Each row is a point. Two turns around zero, p and q, are shown by what they do to some points. Where does a point land after both, in the order given? Backwards means that the second turn is done in reverse. Each puzzle has new turns, and all numbers are rounded.

Turn p:
[ 5 -7 47] => [ 5 -1 47]
[  4   3 -26] => [  4   0 -26]
[13 -5 -5] => [14 -4 -4]
[-21 -17  -5] => [-19 -20  -3]
[35 -6 -5] => [36 -2 -4]
[-36  31  -6] => [-39  26  -9]
Turn q:
[15 38 20] => [ 8 43 12]
[-11  -7 -28] => [ -3 -15 -27]
[-20 -12  -1] => [-19 -14  -2]
[ -5 -39 -19] => [  2 -43  -8]
[15 -3 34] => [ 6  7 36]
[ 6 23 -5] => [  6  22 -10]
Where do these land?
q, then p: [ 4 -7 15] => [ 1  0 17]
q, then p backwards: [-23  25  19] => [-25  28   9]
p, then q: [ -4  -7 -48] => [  9 -25 -41]
q, then p: [29  5 28] => [19 21 29]
q, then p: [ -5 -15 -14] => [  2 -20  -8]

Turn p:
[-21  16  36   9] => [-4 27 32 17]
[-27 -36 -20  30] => [-33 -23 -18  37]
[ 29  17  35 -28] => [ 36   7  33 -27]
[ -4  -2 -30 -20] => [-16  -8 -20 -24]
[ 23   5 -21   9] => [ 18  -3 -27  -2]
Turn q:
[-48 -29 -16  -5] => [-35 -46   8  -2]
[-16 -26  -5  25] => [  0 -33   2  22]
[-4 39 31 18] => [-2 38 26 26]
[20 -1  4 18] => [22  5 -6 14]
[ 20  -8  15 -21] => [ 20   5   7 -25]
[ 28  25 -30 -35] => [ -6  30 -38 -34]
Where do these land?
p, then q: [ -1 -29   8  -9] => [ 10 -24  17  -3]
p, then q: [ 14  22 -38 -29] => [-23   6 -26 -42]
p, then q: [-1 16 14  5] => [ 4 20  4  6]
p, then q: [18 -9 43 28] => [46  9  9 28]
p, then q backwards: [-24   6 -29  40] => [ -3  31 -37  28]
p, then q: [-18  28 -27 -29] => [-42  14  -3 -27]
q, then p: [ 11 -35  29  -6] => [ 29 -28  23  -8]

Turn p:
[-18  11  15  14 -16   7  20  -1] => [-20  10   9  10 -23   8  18  -1]
[-29   8   1  17 -15  -4 -10  -7] => [-24   9  -7  14 -20  -9 -10  -8]
[ -1  -8  -8 -11  14  -7   5  -1] => [-2 -9 -7 -9 15 -6  4  5]
[  9 -15  17 -21   1  15 -14   7] => [  7 -17  19 -19   2  14 -16  -3]
[ -6  20   7   8  -6  20  -4 -18] => [-10  16   5  11  -4  14   0 -25]
[ 12 -14 -11  10   7 -21   5  -3] => [ 15 -13 -12   9   5 -18   8   8]
[ 11   3   8 -26 -11   9  -5   2] => [ 10   3   9 -26  -4  11  -5  -8]
[ 13   4  -4   5  18 -17   6  13] => [ 12   4   4   5  16 -15   7  18]
[  9 -10 -24   4   9  -2  -3   8] => [ 12  -4 -19   5  13   1  -6  14]
Turn q:
[-20  17  17  -6 -12  -6  23   5] => [-19  21  14  -8  -8 -10  17  16]
[  2   8   0  -5  13  10 -10  -5] => [ 2  8 -3 -1 14  9 -9 -6]
[ 18 -11 -14   2  -3   3 -11 -25] => [ 14  -9  -6   2  -8   7  -8 -30]
[ -1 -14 -11  -7  -6   9 -19   7] => [ -4 -17 -12  -7  -3  11 -15   1]
[-1  2 31 13 -9  0  8  3] => [-5  6 28 14 -7  4  6 12]
[ 10   4  -6 -15   7  -4   8  15] => [ 14   1  -6 -16   7  -2   6  12]
[-23  -8  22   9   1  -3  30   4] => [-22  -1  20   8   3  -7  31  12]
[ 15   5 -26  14   0   8 -14  -6] => [ 15   1 -25  14  -5   5 -12 -13]
[  0  -3 -13  -4   8 -17 -14   2] => [  5  -9  -9  -6   6 -17 -14  -3]
Where do these land?
q, then p: [-10   9  -8  -4   9   2   3  -6] => [-9  8 -8 -2 11 -6  4 -3]
p, then q: [ -5   0 -10  13  11  -5   1 -13] => [ -1  -3 -10  14   5 -14   6  -8]
q, then p: [  1   6  12 -10 -30  -5   0  -9] => [ -2   9  10 -16 -26   2  -4 -12]
q, then p: [ -6 -11 -11  -7 -22  -6  -3  18] => [  2  -7 -13 -17 -18   2 -11  16]
q, then p backwards: [ -6   2 -12  -3  13  -8  22  -8] => [  2  10  -6  -6   6 -15  16 -17]
p, then q backwards: [18  2 30 12 12 -4 19 22] => [13 -5 38 10  2 -8 21 12]
p, then q: [ -2 -20   6 -10  10  -8 -14 -10] => [ -2 -24   8  -6   7  -6  -7 -13]
p, then q backwards: [ 22   7   0  -5 -10  -4  -5  -7] => [ 22   6  -5  -5   1  -7   3 -10]
p, then q: [-7  5 -1 -2 10 -9 -7 17] => [ -1   1   2  -2  10 -10 -12  16]
p, then q: [ -5   0  -6  15  -2  48 -14  -3] => [-17   7 -14  25   4  36 -14 -12]

Turn p:
[  1  -1 -10   1  -3   7  -6  -5   2] => [ -2   1 -11   2  -3   5  -7   0   0]
[-5  2  4 -4  8 -3 -5 -7  2] => [ 0  4 -1 -5  8 -7 -3 -7 -1]
[-7 -3  6 48  6 -9 -4  1  7] => [  3 -12  12  35  25  -1 -15   5  14]
[ 27  -2   9  -9 -10   1  -9  -4  -6] => [ 15  -3   8 -10 -22   8 -10 -10   0]
[ 14   6 -11  -6   6   2   6   4  -4] => [11  5 -4 -8 -2 12  4  7 -6]
[-9  4 -8 -6  4 -7  6  2 -2] => [-1  3 -5 -4  6 -7  8  9 -5]
[ -5   3  -3  -1   6  10   4   4 -21] => [ -4  -3   0   2   3   7   7  -1 -23]
[-7  0 -4 -8  5  1 -1 15  4] => [-12   1   2 -11   4   3   4  10   0]
[ -9   6  11  -5 -15  -4  -2  -4   6] => [ -7   7   5   3 -11 -17  -1  -3   5]
[-10   3  -8   3   7  10   9   0   3] => [-8  7 -8  6  9  5  9  2 -2]
[17  0 23 -7 -5 -3  0 -6  7] => [ 11   4  16  -6 -12  -2  -1 -16  12]
[ -7 -18  -9  -4  -8  -4   1   0   2] => [ -7 -15 -13  -3  -4  -5   4   3   7]
Turn q:
[-13  -9   8   3 -12   2 -12  -8   4] => [-13  -3  -3   7 -12   8 -14  -2   7]
[  1  10   0  -4  -6 -12   1  -5   9] => [  0  12  -3  -3  -8  -8   2 -10   1]
[  5 -15   7  14   2   1  -8  -2   2] => [  3  -8   9  14   0  -1 -13   3   7]
[-4 14  3 -5  4  2 -3  2 15] => [-9 17  2 -6  6 -1 -1 -6 -1]
[ 12 -13   0   4   5  -5  11  21   1] => [  7  -7  17   0   3 -13  10  16   7]
[ 10   9 -10 -11  11  -4 -14  -3  -8] => [ 17   6  -5 -15   5   3 -10   0 -10]
[ 7  8 10  8  4  9 11 -1  1] => [-1  0 10 10 10  2 10 -9 -5]
[  7  -1 -17  15 -16 -11   4  13   0] => [  9   6  -4  14 -13 -14   9  18  -2]
[-15  -8   4  -5  12   6   3  -9  -1] => [-11 -13  -7  -6  11   4  -5  -6   6]
[ -6  -8 -18 -16 -14   5   3  -4 -14] => [  6  -8 -21  -9 -11  14  10   9   4]
[ -4  12  12  -1   9   7   3  -2 -10] => [ -6  -5   5  -3   9   6   2 -10 -15]
Where do these land?
p, then q: [ 16   6   6 -11  -8  -3  -9  -3  -4] => [  8   6   4  -4 -17  12  -1  -6  -1]
p, then q: [  3  29 -34  -8  -7   8  -6   6   0] => [  2  17  -4  -7  -4   8  10  27 -31]
q, then p: [ -4  -4  10 -12 -11  -8  -3   7  -5] => [-10  -2   1  -3 -18  -9   5  -3   2]
q, then p: [ 10   0   1  -9   0   4  29 -12   6] => [ 15   9 -11   5   5   2  20 -10  15]
p, then q: [-8  1  8 19  8 -2 -2  6 -1] => [ -7  -9  10   6  11  -7 -13  -2  -3]
p, then q: [-2 -9  9  2 -4  8 -6  5 -8] => [ -8 -12  -2   4  -5   7  -6  -3   5]
q, then p backwards: [-3 -7 -9 22 -3 -5 -6  0  5] => [ -8   7  -8  16 -13  -6  -4  -6   3]
p, then q: [ 3 -6  2 16  6  1  3  4 -1] => [-1 -5  8  9 11  1 -5  2  5]
p, then q backwards: [ 2 -2 -6 -1 22 -6  5 -7 -7] => [  7   7 -10  -5  17   6   6  -6  -8]
q, then p: [ -6   5   6 -11  -4   2  -4  -9  -5] => [ -5   3 -12   0  -8  -1   0  -8  -6]
p, then q: [-1 -6  2  1 -1  4  7  2 20] => [-11  13  -2   3   7  -4   4  -3  10]
p, then q backwards: [-7 -7  7 -8  2 -4 -9  2 -1] => [-8 -1  8 -5  9 -8  2  1  0]
